Rows are points. Two turns around zero, p and q, are shown by what they do to some points. Write where each new point lands after one turn and then the other. Backwards means that the second turn is done in reverse. Each puzzle has new turns, and all numbers are rounded.
In the rows, 100 means zero.

Turn p:
52 122 60 -> 89 147 55
128 78 168 -> 78 43 147
156 111 91 -> 143 102 138
73 117 82 -> 90 128 79
92 73 99 -> 101 79 81
Turn q:
85 85 87 -> 81 105 84
48 151 59 -> 65 170 129
120 82 140 -> 114 54 104
146 81 113 -> 138 71 82
Where do these land?
p, then q backwards: 77 133 73 -> 91 111 54
q, then p: 147 111 132 -> 129 58 128
q, then p: 136 53 73 -> 158 116 76
p, then q: 120 82 125 -> 92 67 86
q, then p: 57 128 141 -> 41 71 103
q, then p: 63 92 57 -> 81 150 79

Turn p:
71 57 64 122 -> 75 44 74 98
89 124 147 113 -> 91 125 134 135
58 94 117 149 -> 66 76 108 152
164 98 114 71 -> 159 117 121 69
150 143 72 67 -> 145 149 69 71
69 84 87 79 -> 66 90 95 76
Turn q:
95 50 114 111 -> 107 63 73 127
116 71 108 42 -> 159 93 74 80
123 125 100 173 -> 53 130 122 154
43 141 100 99 -> 67 81 142 58
130 123 124 58 -> 150 125 122 88
92 90 54 116 -> 64 108 67 91
Where do these land?
p, then q: 106 157 111 85 -> 81 137 142 88
p, then q: 143 81 148 82 -> 155 107 128 132
p, then q backwards: 66 100 115 124 -> 94 99 106 143
p, then q backwards: 77 71 74 158 -> 76 41 116 133
q, then p: 108 92 51 50 -> 109 132 62 50

Turn p:
105 84 159 109 95 76 -> 129 72 126 88 85 58
107 59 105 96 104 116 -> 103 89 114 66 86 120
118 126 81 83 110 102 -> 92 124 86 99 131 100
95 116 84 116 111 99 -> 90 105 105 123 112 109
115 130 85 102 88 113 -> 112 128 85 115 114 107
94 61 91 96 89 91 -> 98 69 91 82 86 117
66 124 95 98 102 102 -> 75 112 93 126 87 90
Turn q:
107 113 109 121 97 117 -> 110 107 120 111 82 107
83 123 24 94 100 92 -> 94 140 31 112 88 107
97 93 122 104 109 80 -> 94 85 112 94 102 75
118 125 124 88 100 116 -> 115 122 132 90 109 105
86 93 121 99 85 107 -> 83 89 118 89 97 111
110 81 80 95 93 82 -> 110 84 72 92 103 98
98 72 120 97 116 106 -> 93 74 115 111 121 97
Where do these land?
q, then p: 114 78 91 113 101 104 -> 113 90 107 91 103 123
q, then p: 126 95 109 89 61 106 -> 108 124 92 58 98 102
p, then q: 96 100 97 82 147 122 -> 60 124 122 93 113 91
q, then p backwards: 100 104 110 138 77 99 -> 74 76 120 113 88 112
p, then q: 88 126 147 81 113 96 -> 92 103 95 62 86 57
q, then p: 87 112 91 82 112 61 -> 70 85 77 112 120 88
q, then p backwards: 104 100 68 116 91 105 -> 90 102 88 103 67 108
q, then p backwards: 86 85 87 100 97 107 -> 89 97 78 100 97 93

Turn p:
160 104 93 100 108 109 -> 109 75 109 80 151 102
134 78 77 116 109 82 -> 91 64 80 88 122 80
44 137 97 134 124 95 -> 57 149 95 141 90 87
98 62 123 77 93 127 -> 115 72 114 96 73 137
36 144 74 89 108 93 -> 73 173 81 101 76 98
140 102 110 94 111 70 -> 103 80 121 76 120 69
89 73 125 91 47 124 -> 152 87 99 118 68 126
Turn q:
125 122 109 70 106 78 -> 123 64 118 90 109 84
142 105 59 90 119 100 -> 132 85 92 142 102 71
107 97 78 86 153 97 -> 101 99 87 113 114 45
103 104 136 150 91 112 -> 88 138 142 101 99 125
93 66 133 147 67 110 -> 62 128 126 106 71 143
98 96 83 37 111 91 -> 102 49 67 91 112 76
70 101 124 144 66 146 -> 76 148 104 97 113 160
62 111 78 75 86 65 -> 118 87 63 57 80 96
Where do these land?
p, then q: 113 95 111 105 75 56 -> 112 74 120 99 61 88
p, then q: 116 93 110 129 136 107 -> 62 127 98 85 93 86
p, then q: 122 112 24 71 76 74 -> 145 55 53 111 109 55
p, then q backwards: 113 105 88 58 62 88 -> 77 143 85 103 92 69
q, then p: 104 120 86 58 116 98 -> 78 67 90 72 101 87
p, then q backwards: 74 122 165 137 91 127 -> 169 89 98 147 97 121
p, then q: 59 86 93 115 146 113 -> 86 138 67 73 101 131
p, then q: 102 51 97 84 77 111 -> 86 78 84 141 88 123
p, then q: 96 118 126 143 121 125 -> 82 154 124 90 104 96

Turn p:
152 141 149 92 111 73 103 119 -> 103 168 133 110 122 74 101 133
62 112 146 104 97 101 72 112 -> 61 130 97 105 57 108 85 103
91 61 63 96 82 128 129 101 -> 118 40 110 99 96 118 120 85
83 125 98 99 67 121 86 75 -> 89 109 96 60 81 98 110 69
46 80 88 64 103 125 24 91 -> 83 92 81 82 65 147 30 56
121 116 120 106 114 82 126 70 -> 79 118 101 103 139 79 122 107
125 128 112 113 135 109 119 115 -> 115 136 95 118 120 112 127 122
106 55 60 87 87 94 146 122 -> 127 32 123 107 110 102 110 122
104 139 103 103 127 74 130 78 -> 82 120 80 85 140 92 121 130
67 113 94 112 70 96 34 124 -> 108 115 77 80 36 91 58 89
140 29 66 122 107 97 130 94 -> 134 39 106 150 134 80 112 86
Turn q:
88 76 107 64 122 115 93 67 -> 75 95 99 79 85 149 104 112
84 113 72 108 125 126 70 63 -> 94 129 73 104 125 145 79 111
149 121 60 134 104 74 106 133 -> 156 93 112 127 149 72 115 98
61 126 103 81 106 73 145 122 -> 84 124 86 100 81 70 159 92
121 118 147 71 64 107 74 123 -> 129 104 120 59 55 76 71 95
107 131 70 86 70 117 83 56 -> 116 120 76 77 118 131 78 55
107 63 138 136 101 63 78 93 -> 66 87 155 105 116 79 72 117
58 72 67 72 75 133 128 138 -> 88 58 28 92 77 85 122 102
124 80 135 147 132 91 122 104 -> 92 90 150 155 95 94 99 118
Where do these land?
p, then q: 97 157 77 64 124 97 131 74 -> 125 110 75 90 67 132 150 134
q, then p: 75 125 129 73 63 118 62 108 -> 110 108 118 41 95 91 56 95
p, then q backwards: 128 83 147 112 84 130 120 129 -> 123 117 137 115 133 83 145 98
q, then p backwards: 129 79 63 118 132 82 92 58 -> 119 82 97 58 146 119 132 86
q, then p: 88 100 110 64 94 117 78 115 -> 120 89 129 73 92 106 81 102
p, then q: 147 130 87 125 130 62 118 90 -> 134 118 119 120 131 92 152 126
p, then q backwards: 65 84 53 102 127 44 82 87 -> 76 59 66 115 71 138 60 123
q, then p backwards: 147 56 145 113 77 111 145 123 -> 96 23 100 106 47 105 108 127
q, then p: 57 105 133 102 103 128 83 105 -> 112 101 92 61 56 94 85 107
q, then p: 96 93 105 107 79 142 91 145 -> 139 79 101 98 86 64 69 97
p, then q: 72 88 51 121 86 71 97 65 -> 79 59 90 69 144 118 124 109

Turn p:
120 122 96 74 106 62 33 84 -> 91 56 167 93 72 110 116 92
70 76 118 67 89 128 24 140 -> 78 104 167 147 154 102 127 118
69 105 76 128 130 126 152 91 -> 107 156 56 110 76 79 82 89
148 91 61 68 76 82 35 104 -> 84 28 159 105 111 84 79 84
88 106 95 114 123 95 140 61 -> 107 120 62 87 59 85 110 92
152 120 114 80 95 131 62 112 -> 58 69 122 108 122 139 94 68
66 109 80 136 91 93 176 109 -> 132 142 43 89 83 88 62 130
138 70 117 118 94 93 31 105 -> 124 52 139 120 131 116 124 66
87 110 111 112 127 77 160 124 -> 122 148 75 53 96 106 87 109
76 69 112 85 100 107 169 89 -> 94 130 43 74 113 66 115 123
87 122 121 118 68 106 118 83 -> 103 95 66 113 86 127 104 128
Turn q:
95 105 62 66 35 91 94 113 -> 72 111 122 50 81 102 98 47
98 73 39 64 123 106 112 108 -> 120 105 56 83 111 127 122 49
61 128 51 111 65 83 84 80 -> 66 140 86 49 105 64 100 89
80 75 90 93 111 94 70 101 -> 105 74 69 83 100 87 91 93
175 78 145 91 133 117 110 57 -> 130 71 129 131 150 163 83 136
84 175 137 123 116 164 111 110 -> 100 157 101 130 41 114 89 166
62 106 113 79 112 106 84 128 -> 109 84 80 90 53 89 111 108
100 106 74 122 70 86 67 140 -> 102 112 107 90 82 57 67 62
125 42 160 147 115 96 132 77 -> 79 51 114 175 147 105 98 127
122 113 129 105 120 57 137 86 -> 118 97 137 120 131 92 141 123
Where do these land?
p, then q: 152 94 104 127 136 129 127 80 -> 79 125 74 56 148 128 101 109
q, then p: 113 131 71 61 60 78 108 92 -> 45 104 87 77 86 115 133 120
p, then q: 44 42 106 142 85 118 46 108 -> 130 125 129 182 141 71 98 116
q, then p backwards: 106 108 127 100 117 144 77 90 -> 87 139 94 116 63 92 113 110
q, then p: 160 86 97 83 151 113 117 65 -> 78 126 88 109 119 114 88 21
p, then q: 104 100 103 150 150 116 104 53 -> 59 147 126 84 148 118 96 101
p, then q: 125 107 113 91 50 106 146 107 -> 122 97 47 84 85 106 92 59
p, then q: 52 100 109 63 74 74 116 118 -> 133 94 114 113 47 80 120 77
p, then q: 99 107 123 103 78 58 69 126 -> 118 71 112 138 77 132 88 100
q, then p: 46 123 46 81 100 64 90 161 -> 86 38 77 54 50 75 83 142
